Each row of a before or after table is a point. The points were changed in one or more steps. Then noise was added and the rows were shuffled. The steps act on columns, c1 being the first. What was done? A step turns or swaps two columns, mirrors them in a line or flattens them onto one, adds a multiple of one to another, or multiplies or shifts one. Angles are multiples of 10 degrees, from the lower column toward the higher: turns from -170 to 170, lines from 10 to 170 but not 90. Use the fewest steps. Two steps may share a column if one is a turn and the other turns, adds or multiplies; they go together, in the order done. Otherwise the lowest column goes first.

Before, 10 rows:
17	-27	-154
-15	88	15
32	-36	26
39	-32	24
-32	10	17
28	29	5
37	-37	3
34	-31	26
-20	19	-12
15	-42	-12
After (10 x 3):
38	4	25
51	18	-15
-66	-27	-54
29	-110	106
50	4	1
48	26	-10
-27	-9	7
45	22	-15
-31	23	-1
3	-22	-34
Steps: turn c1 and c2 by 40 degrees; turn c2 and c3 by -130 degrees

Before (8 x 8):
37	16	38	-11	57	82	-34	-33
41	58	28	20	-42	-8	-53	-15
54	-40	51	-12	-33	94	21	-17
5	41	12	-25	-6	-75	-83	-52
1	0	60	68	20	59	59	-26
13	25	3	-19	68	87	55	3
-82	29	-38	-10	12	18	-73	20
41	14	75	-14	12	0	-42	10
After:
9	-38	42	-16	-24	-94	14	-34
10	-46	76	67	14	-55	12	1
-19	58	5	-42	17	-79	23	-21
-24	-87	6	76	-48	35	41	-14
12	-55	25	11	-22	0	55	13
-113	-69	-41	-30	20	3	24	0
-28	59	64	-39	-26	-40	-2	-14
26	25	48	-11	-19	-115	-38	4
Steps: shift c1 by -30; swap c2 and c7; add -1 times c3 to c4; turn c4 and c6 by 140 degrees; multiply c5 by 0.4; turn c5 and c8 by -70 degrees

Before (14 x 14):
-43	-51	-22	-16	-39	82	-28	-25	48	21	-5	23	-12	27
-9	-47	-110	41	-3	65	-16	22	-22	-14	-30	22	-37	4
85	131	-11	71	50	-5	17	-3	-23	73	-58	-27	-52	84
-13	7	-5	27	2	2	-22	-30	-16	-6	56	41	-13	-10
62	46	19	-17	41	30	-12	-43	40	-69	10	51	-61	9
50	39	-53	77	-16	70	28	9	-33	55	15	20	-44	-42
31	-72	-69	-4	-41	54	-20	-34	-66	74	32	20	0	-17
37	-44	-38	31	-8	-43	-17	-8	47	49	-25	10	-18	-27
96	-59	15	61	-5	-2	-32	51	-34	6	14	41	-48	-13
49	-53	-22	47	-26	39	-25	15	-25	-66	-24	-45	-37	2
125	-58	3	60	33	-22	58	-15	0	-8	22	17	4	58
64	-16	-5	64	-75	-7	-70	-10	2	-42	-48	32	-27	26
14	-15	-24	30	-23	15	-4	-33	8	21	32	42	-109	-14
67	-10	-5	-5	-154	-22	-84	65	-38	-64	36	24	-24	15
After:
-77	-59	0	22	-2	-16	21	-30	-17	-32	-20	41	18	-11
-28	10	51	27	-41	44	9	-28	-63	47	-78	24	34	-21
29	-23	25	52	49	-45	41	-8	-19	42	154	-28	-26	82
11	-22	-25	-18	-147	-17	47	68	-28	-95	-20	21	66	18
-8	49	19	65	-27	3	43	22	-25	-97	-40	-45	24	2
66	15	11	24	30	-56	-21	-11	-4	-40	-62	7	-51	58
8	-37	-13	-1	44	33	63	-46	41	-99	45	47	-10	11
-64	46	107	76	-6	20	41	23	-23	-44	-28	23	34	1
5	47	-7	38	-81	-46	53	-8	-6	-74	10	35	58	29
35	14	-17	42	-10	-36	55	58	-33	-20	-55	40	5	-12
-106	29	13	45	-42	75	19	-22	50	-5	-45	26	34	23
-24	45	34	-3	-14	-54	28	-7	50	17	-26	8	19	-27
-2	-32	65	106	-14	5	34	15	-40	27	28	19	-20	-50
-48	-21	41	38	-18	-10	108	-34	10	-9	-29	39	-19	-16
Steps: shift c1 by -60; turn c2 and c11 by 120 degrees; turn c7 and c13 by 110 degrees; turn c3 and c13 by -160 degrees; turn c4 and c6 by -40 degrees; shift c10 by -30

Before:
-22	0	52	-24	-17	75	-12	2	-30	-21	-59	-38	-32	-48	-8	31	59	7	-41	4	41	22	-20	-72
-10	-89	56	30	-68	-60	-26	-9	18	23	22	-42	-4	57	45	34	-15	25	-25	39	45	103	113	9
48	17	73	14	-59	21	-8	9	89	10	36	-97	32	-20	85	25	-57	46	7	6	8	41	-28	12
44	-50	8	33	-50	-3	38	24	-62	-27	-15	-18	-7	-2	37	-39	-44	33	20	-17	77	57	-40	6
66	-15	15	-59	-34	38	30	18	8	-14	-31	-38	50	31	-24	10	-11	-31	11	26	71	-8	-22	-64
-12	-20	8	-44	10	62	17	93	16	-72	39	8	-66	46	25	-6	27	-59	90	-16	-13	40	37	24
5	-64	32	-26	-34	-42	-55	41	-25	131	-29	-9	-25	61	75	24	0	63	-10	15	64	14	-45	-62
-23	-50	41	-33	-8	70	62	78	-25	-10	-72	4	32	56	2	-44	31	-8	54	21	16	18	-36	83
-32	4	106	36	43	-58	10	44	-31	62	-11	-29	-1	83	101	-95	-34	-3	71	2	29	-15	-77	-55
0	46	72	15	-46	70	42	-22	-28	25	6	-21	17	61	-7	21	-18	20	22	-5	30	37	21	-34
22	38	34	7	25	57	38	34	30	61	19	-37	-66	-52	-28	-31	17	-88	7	-44	8	-58	62	-60
103	14	40	12	-27	-62	35	54	40	56	-20	-4	6	8	-38	-21	-38	5	21	118	-53	-9	8	31
-37	9	98	-19	-19	25	28	-28	10	16	40	0	23	30	3	-31	-5	-56	-69	-14	68	70	49	62
After:
22	-63	-8	-27	-33	-43	-4	-37	-26	-142	-28	-10	-25	-73	76	-38	-2	65	-8	14	65	-60	-20	16
4	-87	-22	26	-68	-61	-19	14	20	-27	22	-42	-4	49	45	-62	-16	24	-22	39	45	9	-114	105
-34	16	-40	12	-63	22	-4	-37	89	-11	39	-99	34	-8	84	-65	-56	49	10	8	7	11	32	43
-18	-50	-30	31	-49	-1	27	-48	-60	38	-13	-19	-10	-31	37	25	-45	33	22	-18	72	5	26	56
-45	14	-42	10	-28	-64	52	-109	40	-37	-19	-4	9	-1	-37	-7	-36	9	20	119	-54	31	-13	-10
69	-50	-57	-33	-5	68	56	-48	-22	31	-70	5	35	-62	1	5	31	-6	53	20	16	83	-24	15
-38	-17	-6	-57	-36	39	23	-55	11	21	-32	-35	51	-36	-23	-18	-12	-33	11	22	69	-62	-9	-6
11	9	-95	-21	-20	26	32	45	12	-3	41	-1	19	21	3	-40	-6	-56	-69	-13	68	61	-59	69
20	-1	-17	-28	-20	73	-19	14	-30	15	-60	-41	-34	16	-11	-56	60	10	-45	5	41	-69	49	23
52	4	-145	37	42	-56	29	-14	-31	-54	-12	-31	-4	-114	99	3	-34	-5	70	5	28	-55	-15	-18
3	38	-47	4	23	54	56	-41	26	-44	20	-37	-66	83	-27	-2	18	-88	5	-45	9	-61	0	-58
66	-19	-13	-47	10	60	-7	-67	17	76	40	12	-66	-1	25	0	29	-58	88	-16	-14	22	-57	41
-14	49	-40	14	-51	71	47	16	-30	-9	9	-19	20	-22	-5	-64	-18	20	25	-7	32	-35	-62	41
Steps: turn c1 and c8 by -140 degrees; turn c3 and c16 by -140 degrees; mirror c7 and c10 in the line at 10 degrees; turn c14 and c23 by -130 degrees; swap c22 and c24
